Every row gives one point. Before rounding, the points of a table are all equally far from one centre. They may lie mostly on one side of it. Where is the centre, to within rounding?
(in the rows, 128 means zero)

Points (9 x 3):
[[160 128 141]
 [158 144 153]
 [122 173 140]
 [148 182 149]
 [126 131 101]
 [185 139 112]
 [146 194 134]
 [185 171 100]
 [111 152 112]]
Centre: [151 158 117]

Points, 14 rows:
[[146  76 116 159  93 170 113 117 105]
 [179 138 102 180 106 160 127  99  89]
 [157  86 123 153 113  88 114  79 135]
 [125 109  96 175 131 102  84  88 147]
 [159 113 131 137  97  80 123 110  95]
 [136 149 111 176 101 145 126  71 137]
 [143 142 111 194 137 109 115  72 152]
 [145  75 104 192 162 146 124 107 162]
 [165 136  92 179  93 124 121  73 134]
 [113 132  89 154 104 154 105 170 117]
 [138 124 146 186 108 164  91 105  99]
 [185 115 130 171 115 140 120  81 172]
 [153  74 114 169 168 103 104 106 108]
 [108 136 118 177 157 107 103 104 165]]
Centre: [151 119 119 168 126 126 126 133 131]

Points, 26 rows:
[[ 97 194 130 143  79 111 148 128 153 143 155 110 139 156 100 123 175 122
   63 185]
 [ 76 147 116 138 128 123 119 126 143 143 165 124 159 170  70 143 170 108
   52 169]
 [116 134 141 106 114 152 112 117  93 134 140 100 124 147 160 130 172 149
   53 160]
 [100 183 152 135 115 135 118 140  99 136 156  86 146 129  82 160 150 138
   78 145]
 [ 87 183 160 126 109  94 107 171 152 154 145  78 135 141 109 149 163 125
   52 167]
 [ 69 153 118 118  86 114 154 117 133 108 149  77 172 133 133 181 142  91
   61 147]
 [ 86 126 134  93 158 141 143 147 125 136 131  67 146 128 115 146 122 124
   56 144]
 [ 80 156  94 108 110  93 103 136 124 145 162  61 128 156 113 149 163  98
  100  78]
 [100  99 113  98 143 116 126 109 139 144 147 135 111 136 109 155 165 111
   59 141]
 [ 81 173 129 134 128 139 141 110 106 136 157  70 168 141 113 140 158 141
   53 121]
 [ 90 144 141 120 107 125 154 139 125 165 157  70 146  93 139 148 112  86
   69 148]
 [ 58 155 149 121 142 131 102 131  99 113 127  92 117 167 130 130 160 161
   61 174]
 [124 129 126 111  95  83 147 106 102 127 141  95 178 142 156 117 162 114
   53 123]
 [100 143 146  92 118 138  88 149 132 140 140  75 148 133  90 130 176 124
   83 135]
 [105 151 155 153 139 130 109 154 160 132 174 105 160 147  94 139 161  99
   66 164]
 [ 97 201 124 116 100 141 144 125 111 163 153  89 146 127 157  96 144 120
   92 171]
 [ 72 132 150 101 141 120 128 149 103 113 161  84 162 142 126 111 151 146
   83 149]
 [ 76 124 124  82 112 116 133 111 124 152 119 126 163 123 116 114 136 103
   70 186]
 [ 83 153 144 158  89 119 100  87  94 159 143 106 130 134 145 156 142 111
   36 114]
 [108 148 153 129 128 132  87 125 123 157 162  80 175 155  90 154 157  86
   90 160]
 [ 83 163 120  70 147  94 147 122 137 154 135 102 142 139 117 132 136  94
  112 120]
 [ 86 177 134 112 136 104 180 106 126 150 134  97 166 170 100 132 149 102
   68 165]
 [103 170 133 107 104 153 123 125 125 176 152  69 114 143  91 124 163  89
   73 180]
 [111 170 139 144  94  78  98 111 124 141 170 130 147 100 137 146 162  93
   73 151]
 [ 97 157 134 106 138  82 128 135 132 146 171 106 131 133 121 106 197  85
   63 128]
 [ 86 156 108 112  66 115 115 157 131 176 127  69 144 167 135 114 139  93
   44 204]]
Centre: [ 97 146 109 144 114 108 118 134 123 135 126  94 126 156 132 128 138 103
  83 149]

Points:
[[158  92 106 156 119 103 197 171 146 128 148 163 147 126 156 179 128 135
  134 121 119 104 122 104]
 [155 118  58 105 132  97 181 164 150 139 138 143 181 145 190 114 152 115
  110  87 138 102 160 118]
 [160 107 100 118 144 100 210 171 149 119 166 178 141 119 166 149 128 136
  130  90 158  93 137 127]
 [193  78  89 144 138  91 183 164 149 117 135 169 147 156 167 154 144 117
  135 125 137 113 134 158]
 [155 127 138 143 120 109 164 150 130 138 150 207 132 160 165 151 124 142
  114  94 126 107 125 158]
 [152  99 116 108 108  88 194 193 167 119 120 160 137 134 199 136 157 133
  122  85 143  87 111 126]
 [147  91  95 141 139  79 227 182 113 141 125 163 115 129 173 147 143 139
  112  92 143 129 138 136]
 [162 108  69 140 106  79 168 170 180 153 162 145 155 137 170 144 133 133
  132 109 120  82 157 126]
 [196 114  86 142 124  86 181 172 122 120 143 168 145 131 160 133 136 130
  127  91 124  78 151 136]
 [171  78  90  99 117  78 168 177 153 122 145 172 130 119 179 119 134 116
  135 102 139  89 132 120]
 [129 132  92 109 132  79 216 158 131 125 141 133 166 134 196 157 134 156
  129  94 150  68 150 140]
 [163 108 107 132 115  94 206 172 148 138 137 173 153 150 187 154 106 115
  126  94 133  76 139 138]
 [173 126  76 162 101  98 181 181 137 111 173 161 134 116 171 136 136 110
  122 102 131 104 149 130]
 [167 135  86 136 133  64 198 143 109 121 145 159 147 113 179 156 129 125
  131 104 157  83 128 133]
 [140 138  79  98 127 114 186 174 160 103 151 161 141 114 150 155 127 145
  100  83 109 117 153 142]
 [150 137 114 114 133  76 192 160 149  97 150 174 159 130 173 144 112 143
  134 111 125  97 175 111]
 [156 134  96 110 104  72 181 176 154 119 152 149 145 127 178 174 145 107
  137  99 122  97 166 124]
 [174 123 110 133 116  88 191 180 174 104 139 162 145 133 180 139 150 155
  105  89 159  78 122 135]
 [147  75 101 130 118 109 201 189 156 121 151 174 156 130 161 132 145 125
  128  79 145 130 152 115]
 [177 130  95 119 135  83 179 139 158 119 145 180 137 135 166 149 110  90
  104 106 144 102 137 126]
 [154  82  87 116 126 111 201 202 159 127 142 144 142 113 160 131 121 151
  116 106 143  77 145 122]
 [127 102 101 152 107  89 196 153 152 115 119 144 130 123 179 108 120 148
  109  49 111  83 134 110]
 [171 107  80 128 141  89 186 157 148 154 172 161 138 140 172 131 110 120
  133  85 136  94 111 133]
 [172 109  92 120 128 134 171 158 134 105 134 181 117 116 201 152 136 131
  118  84 149  75 133 127]
 [169 103 102 124 132  87 178 110 170 145 133 149 131 154 190 151 129 135
  103  82 104 120 167 157]
 [170 123 111 127 125  64 186 170 137 136 142 145 163 143 177 152 164 147
  110  82 111  98 140 122]
 [157  91 104 160 151  86 198 164 117 132 135 172 137 118 165 162 108 149
  132  74 139 117 145 140]
 [137 106 106 134 130 105 164 191 142 163 131 166 171 151 210 151 112 121
  122 107 125  87 150 130]]
Centre: [127 115 103 134 123 106 159 148 138 121 124 130 128 144 167 131 133 138
 127 111 148 116 142 137]
